Each row of a before or after table is a point. The points were changed in one or more steps. Then noise was added and the rows were shuffled. The steps act on how far a point lies along the listed directions, d1 being the first. Name the steps. A step turns or swaps two directions, mirrors them in a line or flattens them onto one, adds a multiple of one to another, or multiplies one. Angles are multiples of 10 degrees, from the lower direction toward the higher: turns from -170 to 170, lines from 10 to 170 but not 90. Use the fewest steps. Two steps may share a direction if one is a turn and the other turns, adds or multiplies; they go together, in the order done. Otherwise the lowest direction goes first.
In the rows, 100 means zero.

Directions:
(1): 109	56	118
(2): 95	81	55
(3): 148	106	92
Before (12 x 3):
128	168	76
92	110	74
115	116	103
127	165	86
90	57	92
69	64	82
86	98	85
119	76	102
85	99	113
109	98	113
90	79	91
102	93	89
After, 12 rows:
97	76	55
109	106	134
99	81	67
101	114	128
102	116	126
80	133	113
84	88	41
108	55	37
85	138	133
87	91	51
116	69	93
89	59	7
Steps: flatten d1 and d3 onto the line at 30 degrees; multiply d2 by 3

Directions:
(1): 106	99	110	71	128	150	123	60
(2): 116	85	61	56	71	101	130	124
(3): 58	90	98	129	115	103	155	119
(4): 82	157	59	103	108	126	85	113
(5): 105	113	78	128	60	90	121	47
(6): 61	123	141	71	58	104	103	101
Before:
79	79	88	103	125	107	119	141
92	113	89	92	156	131	87	130
68	119	85	83	79	103	105	99
73	95	111	88	79	102	112	69
87	122	72	125	133	127	100	109
118	110	67	104	142	134	80	127
76	108	124	97	100	81	102	115
102	102	115	107	82	88	85	99
94	140	104	104	85	107	78	77
After, 9 rows:
79	175	61	101	81	108	64	133
111	79	111	82	77	89	107	105
81	92	110	85	86	85	131	109
51	157	75	84	109	136	98	96
102	183	19	127	128	146	52	120
66	188	13	136	118	133	72	140
68	75	131	99	88	83	103	91
78	178	33	132	120	120	65	126
79	93	85	113	123	126	127	98
Steps: turn d1 and d2 by -110 degrees; multiply d1 by 1.6; add 0.3 times d6 to d3; multiply d4 by 3; multiply d5 by 0

Directions:
(1): 82	143	57	130	150	79	98	108	118	127	88	88	72	134
(2): 72	107	93	83	71	51	62	101	62	108	106	151	66	95
(3): 124	140	101	109	113	90	139	109	66	70	56	108	86	48
(4): 68	98	108	154	91	125	100	137	50	111	88	112	142	120
Before, 11 rows:
110	59	135	94	50	116	100	112	73	100	91	98	133	92
67	86	84	87	61	89	61	89	107	113	131	114	66	147
101	90	105	91	126	94	95	91	109	91	106	97	91	98
85	78	109	68	62	73	65	97	87	114	129	134	109	88
136	128	85	107	132	89	129	109	99	91	68	93	61	54
128	162	62	100	173	102	135	90	156	97	81	41	72	94
139	158	87	67	155	90	153	65	139	63	75	90	45	42
126	138	83	69	141	73	114	61	174	78	117	55	70	92
80	86	93	96	83	74	48	106	80	109	121	151	82	104
124	123	84	70	151	81	102	58	144	117	123	58	75	102
78	83	91	77	81	91	67	74	108	109	117	118	75	121
After, 11 rows:
92	57	100	101	97	114	56	97	128	116	140	107	114	132
87	191	53	132	157	68	117	121	78	107	58	93	62	91
97	98	100	100	132	94	98	93	106	93	101	96	90	100
93	80	91	95	106	124	90	77	140	111	116	80	97	135
102	65	107	67	87	103	78	85	139	118	140	92	123	109
78	177	59	86	144	40	100	83	97	102	83	140	16	81
107	153	70	109	169	77	112	82	113	124	98	65	75	106
89	78	90	109	90	140	94	90	142	109	127	66	102	158
99	176	62	111	159	55	113	88	134	92	95	73	60	103
95	125	73	109	109	57	84	117	73	115	86	131	46	78
132	61	133	67	56	107	106	93	99	90	93	90	115	76
Steps: turn d1 and d4 by 40 degrees; turn d2 and d3 by -70 degrees

Directions:
(1): 59	131	87	138	135	73	88	108	57	127	83	131	96	126	83	102	89	133	114	59	56	151	86	103
(2): 98	55	87	100	117	125	127	120	128	87	79	114	69	106	38	151	101	75	63	56	75	95	136	96
(3): 121	161	84	130	41	106	132	112	74	59	59	91	96	109	58	91	114	79	113	86	121	92	74	68
(4): 103	108	145	133	107	64	107	90	93	145	56	125	87	66	137	93	91	69	53	80	132	83	124	62
(5): 71	51	115	103	121	61	56	132	90	45	56	108	112	111	99	122	115	115	134	125	128	83	97	61
(6): 77	91	65	84	92	132	48	116	88	127	70	30	81	77	129	104	80	60	118	62	87	96	82	86
Before (12 x 24):
107	81	99	82	127	87	100	75	124	116	130	112	99	84	128	86	91	105	99	116	106	86	105	108
135	113	159	138	106	40	152	93	113	108	88	183	120	90	118	99	124	116	54	130	132	88	132	87
136	111	64	62	64	168	140	83	114	103	139	64	91	100	75	100	86	75	97	89	98	79	82	130
55	55	97	102	169	59	62	140	103	84	82	136	115	134	91	123	106	139	118	106	95	122	108	68
129	85	130	108	111	82	144	90	108	100	72	133	84	80	99	121	112	86	45	106	151	86	131	84
54	87	89	112	118	84	66	119	81	50	86	114	116	128	87	116	117	139	143	102	105	118	79	81
127	102	139	92	105	96	114	93	116	135	97	111	100	73	154	85	106	79	75	115	124	64	124	101
123	131	112	130	83	103	104	80	93	115	87	95	98	87	108	90	87	80	73	83	115	83	111	82
60	92	113	106	134	75	66	117	68	90	60	103	101	115	110	107	99	110	131	96	98	118	97	64
91	98	122	117	116	64	114	107	100	90	86	131	85	115	77	135	103	112	101	97	101	96	98	72
110	89	105	107	107	91	117	69	104	156	124	124	104	75	126	94	74	88	63	89	88	96	116	129
120	89	169	123	116	45	118	93	123	119	72	154	107	66	124	89	102	91	53	105	148	86	132	64
After:
90	34	109	69	171	73	73	71	137	133	146	124	102	83	151	97	82	126	97	128	94	90	120	120
99	103	96	108	95	77	124	112	70	25	90	140	119	148	40	113	115	140	137	122	121	88	71	89
64	8	120	92	167	54	57	94	110	131	101	135	112	80	143	126	76	114	87	109	96	87	131	113
96	66	65	43	143	154	77	92	153	188	159	57	87	82	149	93	66	79	67	82	66	119	122	127
105	66	156	99	142	69	103	102	118	125	102	144	103	87	144	102	109	103	77	123	113	74	141	103
117	132	116	152	79	84	105	97	79	75	53	116	100	102	74	102	103	87	88	83	126	87	104	62
123	62	158	95	109	82	105	95	146	140	77	115	89	43	135	100	92	55	37	89	143	71	146	68
102	140	62	86	60	161	102	86	106	116	133	52	99	89	113	84	96	87	112	77	91	113	75	117
101	133	94	85	101	134	106	80	92	153	112	71	84	89	125	81	82	78	91	73	73	124	102	99
128	74	121	99	104	99	137	100	116	96	56	115	73	70	97	129	110	65	44	97	153	74	133	74
113	106	96	93	76	120	115	99	114	113	92	73	68	85	93	129	95	63	90	77	106	75	92	76
137	60	131	93	75	100	100	120	135	106	55	81	94	47	152	115	114	42	58	113	152	40	130	63
Steps: turn d5 and d6 by 160 degrees; turn d1 and d6 by 70 degrees; add 0.3 times d4 to d2; multiply d3 by 2.5
